Every row gives one point. The points of each table are mixes of a few directions, plus a little noise. Count the directions of each table, and those that both share. Where both have some left over, give the other angles between the two spaces (their principal angles), to ten degrees, smallest first.

First (6 x 2):
48 -35
-55 40
-12 8
41 -29
10 -7
-32 23
Second (5 x 2):
35 9
16 4
39 10
-83 -21
-6 -1
Directions: first 1, second 1, shared 0; angles 50

First, 7 rows:
1 44 -16 -9
22 78 7 6
-23 -64 -15 -11
-4 -51 13 8
5 74 -20 -11
-11 -21 -10 -7
11 -60 41 25
Second:
28 1 7 7
56 -3 4 7
-50 31 -5 -8
4 19 -38 -21
-52 -19 79 41
-20 -27 21 10
33 -1 -67 -36
Directions: first 2, second 3, shared 2

First, 8 rows:
7 1 21 19 -16 -17 -4 7
-4 -1 -10 -8 7 7 2 -3
-9 -2 -29 -26 21 22 5 -9
17 3 53 45 -37 -40 -11 16
-2 -1 -7 -6 5 5 1 -2
18 3 53 47 -38 -41 -10 17
1 0 2 2 -1 -1 0 1
-28 -5 -83 -72 59 63 16 -26
Second, 7 rows:
36 -20 -43 -37 -95 -22 -14 -29
-38 17 11 9 29 36 -33 30
46 0 38 27 23 -34 52 -16
-16 -1 13 17 6 -11 -1 10
17 1 -4 -8 13 6 16 -11
12 12 11 2 13 20 -6 5
-57 -9 -27 -9 13 6 -14 10
Directions: first 1, second 4, shared 1

First, 10 rows:
20 10 20 8 -38 -1 45 -38 5 -30 -35
4 -25 2 2 15 -21 -36 21 8 28 32
13 34 9 20 32 -7 13 24 8 12 24
2 7 17 10 30 -38 -28 20 -11 -8 45
-26 6 -21 -23 -31 37 23 -31 -19 -38 -51
21 31 14 27 37 -18 6 34 15 23 38
-28 -38 -18 -36 -10 22 -19 -27 -18 2 -29
-1 -34 -8 -14 -32 14 -2 -22 9 10 -28
-20 -35 -32 -10 -48 15 -32 13 5 -7 -8
13 45 16 13 47 -2 30 7 -2 10 12
Second:
8 -24 6 16 -11 -12 0 -11 8 -5 6
8 -39 33 -5 -27 -22 21 -79 -18 -42 -33
11 -32 8 21 -14 -15 0 -14 10 -7 8
-25 86 -43 -28 47 45 -18 95 1 49 19
5 -14 1 13 -6 -7 -3 0 8 1 8
-13 41 -15 -20 20 20 -4 32 -6 16 0
-12 36 -11 -20 17 17 -2 22 -8 11 -4
5 -17 9 4 -9 -9 4 -20 -1 -11 -5
12 -36 13 19 -18 -18 3 -25 7 -13 2
Directions: first 5, second 2, shared 1; angles 30

First, 11 rows:
-11 -8 19 -1 17 -25 -19 -3 -58 16 -12 40
-4 -45 25 -7 19 -16 -73 -39 -11 8 -49 -4
16 -8 3 -40 -20 -1 -3 8 21 -18 27 -81
-19 7 -9 11 -19 1 25 17 1 14 -1 -6
15 18 0 56 22 6 -32 -48 9 -24 5 41
9 16 46 22 6 35 23 -46 75 3 -31 -41
8 13 20 -39 -25 -14 23 20 -13 -11 44 -76
-11 3 -60 56 -21 -7 -39 -5 -6 -19 18 23
-34 -52 -65 -54 -33 -9 -2 76 -15 31 -23 1
29 0 -21 -24 36 0 1 16 -22 -15 23 70
4 53 39 18 18 29 95 3 21 19 1 33
Second, 10 rows:
-75 -11 -46 11 -83 -11 32 46 -58 14 15 -42
-25 6 -35 -49 -36 46 72 15 -38 -22 5 -7
15 -5 -22 -42 -8 46 24 -22 6 -53 20 -22
43 -16 34 -1 50 -11 -40 -23 44 -7 4 11
-30 17 25 44 2 -24 19 22 -11 58 -32 38
-12 -7 -13 -32 -10 -20 4 42 -37 24 -4 7
29 -43 45 16 47 -30 -49 -13 51 2 18 -3
18 6 5 0 9 52 28 -49 37 -47 9 -8
7 51 -4 48 0 -13 -33 -19 -3 17 -31 19
29 2 11 5 28 -35 -58 1 9 14 -6 9
Directions: first 6, second 5, shared 3; angles 50, 70
